Every row gives one point. The last column is the point's height on a tilted bowl or saddle (a function of degree 2), plus a little noise. Along how many of its main directions does it bend up, bend down or stay straight?

Points (9 x 3):
[[ 18  20   9]
 [-56  45  62]
 [-19  78  59]
 [  3  11  15]
 [ 36  -4  12]
 [-15 -34  27]
 [-10  -3  18]
 [-63 -16  36]
 [ 35 -11  15]]
Directions: 1 up, 0 down, 1 straight

Points, 15 rows:
[[ -6 -26  31  32]
 [ -1 -26 -10  -2]
 [ -7  -5 -72 -63]
 [ 19  45  -9   4]
 [  7  -3   9  17]
 [ 14 -60  13  14]
 [-20  66 -33 -35]
 [-15  29 -27 -19]
 [-37 -17 -51 -47]
 [-15 -30 -64 -67]
 [ 52  24  35  45]
 [-44 -49 -11 -14]
 [ 32  -5 -27  -6]
 [ 11  31 -55 -31]
 [ 76  -7  -7  19]]
Directions: 0 up, 1 down, 2 straight

Points, 15 rows:
[[-20  10  22  10]
 [  6 -20  -8  25]
 [ 26  28 -52  58]
 [-11  15 -14  21]
 [ 54  26  -9  42]
 [-13 -17  70  22]
 [-26  -4  18  13]
 [-95 -11 -26  73]
 [  3 -10  -7  21]
 [ 50  -2  44  32]
 [-33 -62  -3  46]
 [ 29 -16  -8  31]
 [-11  14  10  12]
 [-20  15  25   9]
 [ 19  14  18  15]]
Directions: 3 up, 0 down, 0 straight

Points:
[[ 14 -12  80 -21 -38]
 [  1 -20  36   7 -18]
 [ 14  -7  -7  32 -18]
 [  8 -75   2  24 -66]
 [ 14 -70  28 -49 -56]
 [ 48 -35 -12 -11 -24]
 [ 21  29  48  -1 -14]
 [ 12  28  17 -89  -8]
 [-13 -10   9 -32   2]
 [ 34  10 -32 -15   2]
 [  4   1 -42 -61   3]
 [-39 -12  -2   0  -9]
 [ 47 -46 -35 -22 -29]
 [-80  35   7  -5 -23]
 [-16 -25 -42  92 -95]
 [ 13  53  11  32 -22]
 [-19  41  37   1  -4]
 [ 27 -15  22  18 -23]
 [ 20  -9  36  41 -38]
 [ 32 -57 -15  10 -42]
 [ 22  26  45  20 -23]
 [ 42  15 -38 -13  -3]]
Directions: 0 up, 4 down, 0 straight

Points (27 x 5):
[[ 29  -5  49  42  47]
 [ 20  36  -6   0  13]
 [ 11  -9  12  41  20]
 [ -8  46  43  21  39]
 [-20  37 -15  37  31]
 [ 95  19  16 -13  58]
 [ 59   8 -19  11  22]
 [ 33 -29  95  12  95]
 [ 29  -7  -1 -20  -3]
 [  7 -12 -26  55  18]
 [  5  10 -10  30  16]
 [-51  26 -16  32  42]
 [ 10  57   6 -14  18]
 [  0 -27   3   2   5]
 [ 40  -3  35  29  34]
 [  0   9 -12  16  10]
 [ 52  40 -71  -9  53]
 [ 35  15 -17  26  19]
 [-18  16  37  16  35]
 [ 27  35 -33 -34   7]
 [ 18 -24 -14  44  10]
 [-43 -35 -16  46  40]
 [-16 -13  32 -24  20]
 [ 49 -55  35  36  31]
 [ 18  10  20  14  21]
 [  0   4  32 -23  12]
 [ 21  24  -5  62  33]]
Directions: 2 up, 0 down, 2 straight
